Each row of a before or after table is a point. The points were changed in one or more steps. Then noise was added and the rows were shuffled. The steps act on how far a point lies along the listed directions, d1 being the first. Write out the steps. A step turns or swaps two directions, mirrors them in a line or flattens them onto one, adds a multiple of one to another, or multiplies one. Angles are multiples of 10 degrees, from the lower direction toward the higher: turns from -170 to 170, lines from 10 to 170 but not 90. Use the fewest steps. Two steps may share a direction if one is a turn and the other turns, adds or multiplies; they go together, in the order done. Otherwise the lowest direction goes first.
In the rows, 128 means zero.

Directions:
(1): [161 177]
(2): [ 79 161]
Before:
[[183  97]
 [131 185]
 [133  44]
 [ 68 109]
 [111 113]
 [ 65 105]
 [118 125]
 [192 130]
 [ 82 153]]
After:
[[ 82  87]
 [152 117]
 [164 156]
 [140  45]
 [192 125]
 [138 127]
 [197 119]
 [115 185]
 [ 62 114]]
Steps: mirror d1 and d2 in the line at 40 degrees

Directions:
(1): [ 94 142 204 111 169 165]
(2): [125 200 115 192 160 118]
(3): [194 154 174 141  75 149]
(4): [ 83  87 140 198  90 152]
Before:
[[150 173 101 134 123 101]
 [152 144 196  79 138 185]
 [ 92 123 157  79 149 154]
 [119 208 132  98 232  97]
 [130 143 146  81 165 117]
 [104 151 153 187 152 120]
 [ 34  81 122 159 168 155]
 [108  61  93  60 127 126]
 [185  41  19 118  67 118]
 [120 104 167 105 142 162]]
After:
[[125 107 176 124 131 170]
 [227  75  32  92  70 113]
 [ 95 117 175  87 130 160]
 [ 88 135 127 184 156 112]
 [146 153 209 116 137 193]
 [ 50  43 119 147 135 153]
 [119 137 165  85 159 129]
 [137 172  98 122 138 104]
 [141  66 119  56  99 135]
 [ 85 173 144  84 241 112]]
Steps: turn d1 and d4 by 20 degrees; turn d2 and d3 by -30 degrees

Directions:
(1): [117 102 146  38  81  61 165 107 138 127  89]
(2): [ 65 104  63  65 126 194 121 163 154 117 146]
(3): [163 139  89 122 195 122 219 149 156 178 120]
Before:
[[115 119 157 113  74 107 114 114 124 106 112]
 [136 111 117 110 146 147 170 152 151 147 124]
 [134 150 159 162 111 112 106 115 107 113 123]
 [131 105  87  75 146 124 174 145 146 154 113]
 [ 92 121 110  94 121 138 119 142 126 125 136]
 [118 119 151 164 122 132 104 109 121 101 126]
 [131 139 157 142 124 121  97 114 104 127 137]
 [134 129 163 119  91  86  96 101 101 113 120]
 [ 87 119 118 109  87 153  95 117 133  99 137]]
After (9 x 11):
[[110 120 183  96  70  88  80  96  99 109 122]
 [ 99  95 181  51  24  63 112  92 122  88  85]
 [114 107 190  51  32  39  89  78  97  93  93]
 [ 87 116 114  80 113 126 115 140 124 121 132]
 [170 139  38 160 250 186 213 188 159 197 147]
 [ 93  97 180 108  60  91  83  85 110  75 105]
 [167 136  82 175 220 195 190 178 158 177 149]
 [ 60  94 151  38  10 100  78  90 126  74 110]
 [112 131 184 113  56  75  86  93 101  89 104]]
Steps: multiply d3 by 3; turn d1 and d3 by 40 degrees

Directions:
(1): [115  64 144 104 125  95 137  87 153  83 175  55  80  71  37 121 125 129]
(2): [ 79 108 135 153 145  90 175  96  96 116 143 225 130 171  75 139 141 215]
Before, 8 rows:
[[118  86 124 123 136 119 132 110 140 120 137 114 106 109  87 122 124 154]
 [128 103 116 124 133 123 121 128 150 110 130  85 109 114 115 127 138 114]
 [138 128 129 115 114 141 117 144 152 125 126 107 119 116 154 128 129 113]
 [139 176 123 144 138 168 108 173 113 167  89 143 153 151 221 140 133 109]
 [142 157 123 127 131 129 109 131 127 145 114 128 129 126 165 133 119 112]
 [153 194 114 134 131 175  85 181 118 161  81 128 169 161 215 135 120  82]
 [134  96 120 115 114 122 127 118 154 110 143 103 113 103 123 129 129 118]
 [124 107 141 128 135 106 144 120 133 109 128 125 114 131  94 129 139 130]]
After:
[[ 86 154 132 170 156 124 159 138  77 153 105 250 155 198 163 152 148 203]
 [139 130 128 116 113 140 118 143 152 124 125 107 118 118 154 128 129 113]
 [124 150 126 137 137 116 126 120 115 140 117 160 129 140 148 135 121 143]
 [157 103 115 105 107 139 107 130 168 113 138  61 111  86 146 124 123  79]
 [145  98 119 108 126 141 105 126 157 124 131  58 104  85 116 114 117 106]
 [142 115 139 119 127 120 129 132 145 113 123  91 113 114 112 124 133  99]
 [ 95 171 123 164 151 131 140 144  79 149  98 243 171 211 152 149 135 183]
 [148 112 113 115 125 138 101 142 165 114 125  45 108  96 137 122 134  76]]
Steps: add -1.5 times d1 to d2

Directions:
(1): [114 124  82 217 133 169 173  98 128  91 107 216 154  56 109 152  69  74
 120 156 171 160 114 170  93 123  45  92 149 137 150 180]
(2): [166 127 102 128 132 160  67  73  98  70  76 106 102  94  55 177 150 125
 147 100 126  62  82 103 144  96  55 185 116 162 106  31]
(3): [202 131 186 202 100 182 120 146 151  99 229  64  88 142 149 174  98 146
 104  72 137 151 110 128  96 181  87 160 144  85  74 156]
Before:
[[169 141 150 154 122 159 110 108 133  97 154 101  96 119 108 160 109 134
  125  98 134 122 113 112 121 139 105 160 138 109  99 124]
 [125 134 134 134 120 136 121 136 136 124 129 142 125 130 131 127 118 132
  135 129 131 125 118 127 125 136 123 128 128 121 128 139]
 [196 133 188 227  88 180 158 175 178 108 249  80 100 133 153 177  80 127
   86  96 142 194 119 151  82 203  76 131 153  84  69 195]
 [113 143  97 143 131 128 124 112 118 107 105 149 139 107 101 131 117 113
  128 123 129 119 131 146 129 111  91 127 126 143 143 122]
 [112 119 103 145 120 119 139 109 141 129  93 151 150 100 114 142 136 111
  129 150 139 126 111 122 135 111 127 109 133 146 155 121]
 [107 111 120  87 132 103 132 133 133 149 118 134 131 132 150  97 139 133
  128 155 121 137 130 119 145 130 167 113 120 145 137 142]
 [134 133 158 127 118 127 127 147 137 141 165 110 127 156 147 121 133 144
  112 112 128 145 162 134 123 151 166 125 137 102 117 144]
 [122 125 122 132 130 140 130 104 119 100 102 151 128 109  90 127 122 109
  144 134 137 114 120 131 134 112  93 134 134 136 148 110]
 [ 98 130 120 129 137 125 155 139 136 146 122 162 142 123 153  96 106 104
  121 152 134 155 154 154 133 133 134  92 131 113 146 154]
 [106 115 135  86 129  89 131 128 134 149 117 135 145 149 135 101 147 142
  124 132 116 125 141 125 135 121 163 115 115 121 131 113]
 [121 139 107 107 124 136  98 127 122 128  96 133 127 122 116 117 142 121
  132 140 119 113 120 117 138 122 122 118 117 133 127  97]
 [160 139 179 173 115 172 115 155 137 106 193  82  87 150 154 156 123 134
  100  94 120 142 112 122 119 177 107 158 129 105 100 145]
 [150 137 124 166 125 137 141 126 129 111 160 120 126 134 136 140 111 102
  125 122 134 145 121 119 106 141 107 143 129 125 142 143]
 [139 128 130 130 122 136 105 104 119 122 118 111 116 111 113 143 141 141
  123 127 126 106 117 125 129 125 123 141 127 129 126 121]]
After (14 x 32):
[[138 121 151 133 105 113 129 142 159 145 156  91 127 143 149 138 147 147
  122 126 114 126 114 106 134 136 165 126 131 123 129 124]
 [127 146 141 104 122 108 114 144 132 139 145  90 125 156 129 113 138 152
  123 107 106 116 145 124 139 130 144 140 123 124 121 120]
 [111 141 102  89 145 117 110  93 114 119  68 148 125 112  91 123 139 121
  148 136 119 101 125 106 147  95 138 138 130 143 140  96]
 [114 137 107 112 137 101 137 122 116 136 116 139 144 139 131 110 138 102
  139 148 120 130 133 114 124 113 149 133 115 149 162 124]
 [147 110 136 155 118 146 136 132 140 118 161 127 115 112 146 131 107 126
  116 131 138 153 110 126 118 153 111 124 132 124 116 163]
 [110 130 106 155 127 144 139 111 124 119 111 176 146  98 113 134 114 107
  120 139 151 141 148 150 120 122 113 109 142 131 142 144]
 [ 37 125  50  72 149  64 173 127 123 158  17 226 183  93  94  82 151  85
  140 219 122 135 150 150 154  77 152  70 114 187 190 122]
 [116 129 144 133 130 128 149 153 145 150 152 134 129 143 166 102 110 121
  118 135 122 160 155 146 125 148 146 103 133  99 130 161]
 [142 120 142 171 117 141 137 124 147 109 154 134 126 118 127 140 105 126
  112 112 135 143 116 142 105 143  98 126 132 102 103 141]
 [148 139 131 128 109 149  93 137 132 126 143 101 114 135 135 128 134 133
  125 114 120 124 114 116 128 144 113 133 125 116 103 110]
 [ 75 132  88 111 153 129 129 116 102 116  46 190 141 102 111 115 144  95
  129 169 126 112 120 130 147 104 113 116 112 173 172 105]
 [136 127 159  96 118 120 116 129 130 130 141  98 113 159 120 111 148 143
  145 115 121 118 136 113 138 127 145 144 132 115 133 110]
 [119 139 132 122 125 127 119 138 135 132 119 144 128 129 128 122 127 133
  140 131 128 125 119 126 134 130 131 124 125 127 132 132]
 [135 124 132 121 123 129 100 106 123 128 114 110 121 113 110 138 143 146
  126 129 123 106 117 122 130 120 135 139 125 127 129 115]]
Steps: turn d1 and d3 by -160 degrees; turn d1 and d2 by 40 degrees

Directions:
(1): [ 75 147  69 152 126 104 160 227  96 109  85 243 111 204 144 142 145 101
 138 105 156 164 196 125 142 147 175 149  75 135 106  86 139 106 119 192
 116 157 201 189 177 113  82 135 175 134  92 123 136 146 227 113 179 190
 174 144 156 133 149 139 122 119 107  99]
(2): [140 151  51 125 113 177  99 168 206 137 125 151 179 102 153 200  93 122
 134 142  91 118  89 126 112 116 218 227 133 142 169 115 103 136 161  79
 211 174 113 133 111  85 214 197 141 114 105  57 191 112 120 153 190 142
  94  88 160 141  92 111  88 133 113 156]
(3): [ 99 125 230 119 171 172 160 128  89 195 124 204 148  93 138 142 133 138
 143  98 128  99 174 148 131 124 177  32 115  75 158  88 170 135 205 105
 154 147  81 124  95 152 181  80 213  68 137 133 123 120 120  77 102 213
 126 131 127 166  58 122  81 116 179 145]
(4): [188 113 133 142   7  89 117 139 171 181  88 148 112 160 175 138 116 102
  42 152 199 159 159 108 184  80 112 116 154  97 133  54 150  79  85 120
 153 176  78 117 145 160  90 132 162 142 146 142  64 193  58 133 168 109
 108  57 121 176  73 112 163 155 122 140]
(5): [135 150  99 134 141  78  96 113 143 180 107  94 156 134  38 100  57  83
 127 131 140 105  74 196 158 135 144  93  53 186 176  75 128 190 124 106
 116 146 164 165 179 150 181 119 147 167 132 203  84 120 182 128 144 163
  86 104  70 101 159  63 123 226 177 154]
(6): [106 203 144 174 122 111 108 210 182 154 142 140  93 180 123 142 115 160
 106  31 169 108  94 183 150 183 144 190 102 181 186 146 104  56 169 104
 145  66 109  97 121 173 146 115 107 149 160 180 106 148 130 121  63  75
 150 208 123 168  84 159 150  74 126 188]
Before, 14 rows:
[[128 146 177 130 130 106 142 156 127 154 124 135 137 150 120 130 115 142
  123  95 139 108 131 133 134 140 135  87 123 119 149 136 104 105 152 125
  130 123 126 114 134 163 125 100 155 145 132 164 116 132 111 113 103 119
  139 142 114 154  98 144 145 129 147 151]
 [110 159  85 144 166 108 119 174 167 154 119 131 129 163  93 142  90 108
  149  70 139 115 104 181 147 144 177 157  80 181 189 106 131 136 161 126
  132 118 163 159 148 146 182 128 161 145 127 164 112 116 185 111 137 138
  123 145 120 108 149 114 105 151 158 162]
 [127 142  43 146 133 128 112 174 139 163  76 177 163 152 101 155 102  95
  132 118 126 132 132 158 135 145 184 164  86 174 165  97 118 173 127 149
  173 161 169 163 172 106 162 166 157 146  86 129 130 137 181 128 195 179
  115 111 143  98 125 115 120 180 139 144]
 [156 138 160 148  91 121 116 131 138 142 150 100 117 119 153 139 130 138
  107 109 154 143 132 128 131 115 106 123 159 112 141 106 131  94 126  99
  160 118  66  82  98 150 127 112 125 112 155 130  97 152  50 138 112 102
  117 113 109 173  81 147 143 119 137 141]
 [ 62 164  76 140 170 138 124 180 112 127 123 198 148 151 114 162 117 110
  171 134 119 148 141 120 118 138 177 162 102 121 136 100 127 135 145 137
  167 139 189 171 140  87 158 166 177 126  91  90 168 121 188 117 178 182
  142 115 159 119 153 126  75 146 116 115]
 [170 123 159 132  46 103 108 107 164 182 123 125 119 122 179 126 111 124
   63 145 165 127 129 111 163 111 103 114 163 107 149  80 132 100 125 104
  164 131  75 101 114 154 119 129 126 131 164 156  98 147  59 117 142 102
  118  80 126 159  99 112 161 140 133 144]
 [161 112 162 150  66  98 115 128 165 184 112 114 125 116 162 123 105 136
   99 117 177 134 128 132 161 101 125 116 113 130 165  96 119  81 136  96
  153 138  58 107 124 171 136 100 114 132 161 157  81 147  67 140 115  93
  105  97 104 169  69 125 139 144 140 162]
 [111 138  79 100 167 137 100 129 149 133 132 153 171 115  67 160  89 111
  144 133  96  79 106 156  96 126 185 149  97 159 154 122 129 159 163 107
  174 168 154 158 101 103 208 148 120 119 124 108 169 124 203 119 147 179
   88 101 118 113 143  87  76 152 150 165]
 [122 156  95 163 148  85 130 165 121 127  94 141 131 173  89 122  82 110
  153 106 143 132 128 140 137 149 127 152  63 182 140 116 125 134 110 165
  100 136 199 149 178 121 107 122 133 177 130 160 101 115 206 126 152 161
  135 143 114 121 164 106 123 148 142 124]
 [159 122 216 115 141 144 142  79  94 135 133 105  97 111 136 106 158 146
  118 121 128 120 164 103 143 121  82  57 171  79 122 115 146 112 150 122
  101 103  86 101 117 159 114  91 135  95 157 139 118 126  69 101  72 126
  154 135 124 149  81 127 133 124 164 131]
 [118 132  71 112 147  98 115 108 111 111 102 107 152 125  54  86  99  78
  149 160 102 120  89 171 126 127 123 120  86 165 130 131 121 185 106 142
   97 118 190 145 172 121 166 143 104 148  94 152 139 114 193 134 150 155
  109 122  97  75 183  91 126 180 136 141]
 [104 120 227 123 172 143 180 132  56 157 144 149 138 128 122 118 126 125
  156 121 143 126 152 156 150 134 132   7 108 110 134 106 161 146 161 125
  101 104 108 142 130 168 128  68 191  98 154 170 105 134 151  92  88 169
  119 149 118 144  93 135 123 123 172 118]
 [117 110  96 122 126 108 111 156 153 180  94 187 172 126 108 142  93  88
  102 158 130 124 132 132 134 105 179 126  92 122 149  55 142 169 131 105
  153 172 141 145 143 131 182 135 174 134 112 126 119 119 146 135 188 201
   77  81 108 129 113  82 102 196 171 120]
 [124 148 249 144 163 150 149 106 106 185 176 103 105  78  92 130 114 159
  129  64 141  96 107 173 111 151 102  65 120 139 180 168 122 111 180  65
  126  80  59  90  93 184 186  64 160 104 158 172 120 104  82  73  25 127
  128 186 120 138  79 142 114  89 186 182]]
After (14 x 64):
[[119 120  90  97 142 152 115 134 144 114 133 170 157 117 113 170 119 123
  132 144 101  99 140 119  91 111 172 159 135 126 128 133 136 129 153 123
  179 173 136 144  83  95 172 154 118 104 122  73 179 136 170 122 152 165
  105  95 143 129 126 111  84 118 126 148]
 [ 73 148 121 127 171 161 128 149 106 140 134 190 153 120 129 163 126 123
  169 140 112 136 146 111 111 124 168 133 128  91 135 107 139 136 159 121
  176 137 151 147 114  92 168 156 185 105 103  79 166 117 145 108 162 181
  131 106 159 131 128 129  68 136 126 118]
 [155 120 123 158  63  82 112 151 169 170 101 121 124 138 154 124  98 123
  104 117 181 143 126 136 164 107 132 140  95 149 160  90 110  84 120 111
  144 145  89 127 148 159 126 116 110 148 150 159  84 148 101 147 135  96
  111  98 108 157  92 123 143 152 130 155]
 [131 111 118 107 120 128 133 100 110 106 113 121 135 111 114 102 138 106
  133 162 107 130 123 131 119 109 107 118 143 115 110 150 131 141 111 141
  112 112 139 109 132 124 142 138 104 120 105 114 145 130 129 130 133 130
  123 121 124 107 140 125 132 127 118 136]
 [ 95 130 189 135 152 129 183 170  61 133 135 169 121 163 139 124 137 120
  149 115 158 148 166 146 152 142 134  47 105 121 120 109 152 122 141 149
   95 102 134 153 147 159  96  82 183 113 146 161 111 146 172 100 103 158
  137 158 133 145 108 149 137 108 146 106]
 [123  94 110 120 109 119 125 155 145 167  96 199 162 125 145 147 118  98
   93 165 134 137 159 102 131  94 165 130 122  95 129  62 147 145 124 116
  156 173 125 132 129 127 153 135 171 121 112 100 126 129 119 133 189 190
   89  79 125 142 100 101 108 166 152 107]
 [144 141 157 132 140 113 137 118  98 118 118 115  90 151 114 101 146 128
  122 114 138 132 157 117 152 140  90  93 135 119 119 107 134 116 129 145
   88 104 139 132 155 153  97 105 126 123 142 156 116 127 126 109  94 129
  165 145 120 130 119 122 142 141 153 124]
 [161 133 121 138  52  85 104 121 166 174 114 126 122 140 156 123  98 109
   69 145 167 132 119 125 168 119 108 127 136 135 150  72 126 114 115 114
  155 134 106 122 138 148 117 136 123 148 156 169  98 145  97 121 155 110
  119  83 121 144 126 103 163 160 132 143]
 [121 142 112 139 143 135 132 172 170 147 126 146 123 151 144 160 120 127
  136  76 138 126 130 144 138 128 169 163 128 141 173 119 137 101 165 124
  150 121 125 134 117 141 165 133 160 120 129 125 124 128 135 109 131 121
  132 137 146 132 116 138 108 112 142 157]
 [143 121  94 132 124 159 122 147 134 170  86 177 161 121 139 166 127 115
  123 125 121 130 151 131 126 125 172 141 130 129 156 109 129 155 139 136
  187 161 121 133 135 108 161 158 164 116  97 103 135 140 122 121 178 169
  113 102 156 120  88 131 116 151 137 142]
 [145 152 115 156  95  99 108 150 142 133 137 101 121 141 128 134 115 120
  115 109 157 146 121 143 136 128 118 142 128 145 143  98 123 109 113 113
  150 123 108 107 127 144 128 123 122 135 141 144  98 149  97 145 131 112
  119 114 101 155 111 134 145 143 134 137]
 [108 163 158 165 133 121 150 176 117 138 153 139  84 142 108 140 123 140
  124  63 156 135 126 158 118 164 110 141 100 169 153 164 105  85 139 112
  115  89 121 125 134 160 133 100 145 136 131 156 134 119 139  91  73 118
  158 193 146 129 117 157 132  80 140 159]
 [124 151 158 135 123 102 140 172 133 145 120 141 135 162 122 134 116 139
  120  94 142 115 132 130 135 145 141 106 119 124 146 135  98  98 145 132
  129 126 138 121 141 157 117 108 152 150 126 159 120 136 122 116 113 116
  143 145 121 154 104 147 148 128 137 147]
 [138 141 157 154 136 120 139 139 123 140 110 143 129 138 130 136 102 137
  142 106 138 125 144 117 129 132 118 132 112 136 140 129 137 110 133 144
  123 131 138 111 133 130 113 111 138 145 147 133 105 119 138 117 127 145
  131 137 126 149 115 124 116 112 143 133]]
Steps: flatten d1 and d3 onto the line at 50 degrees; turn d2 and d6 by -10 degrees; flatten d4 and d5 onto the line at 20 degrees
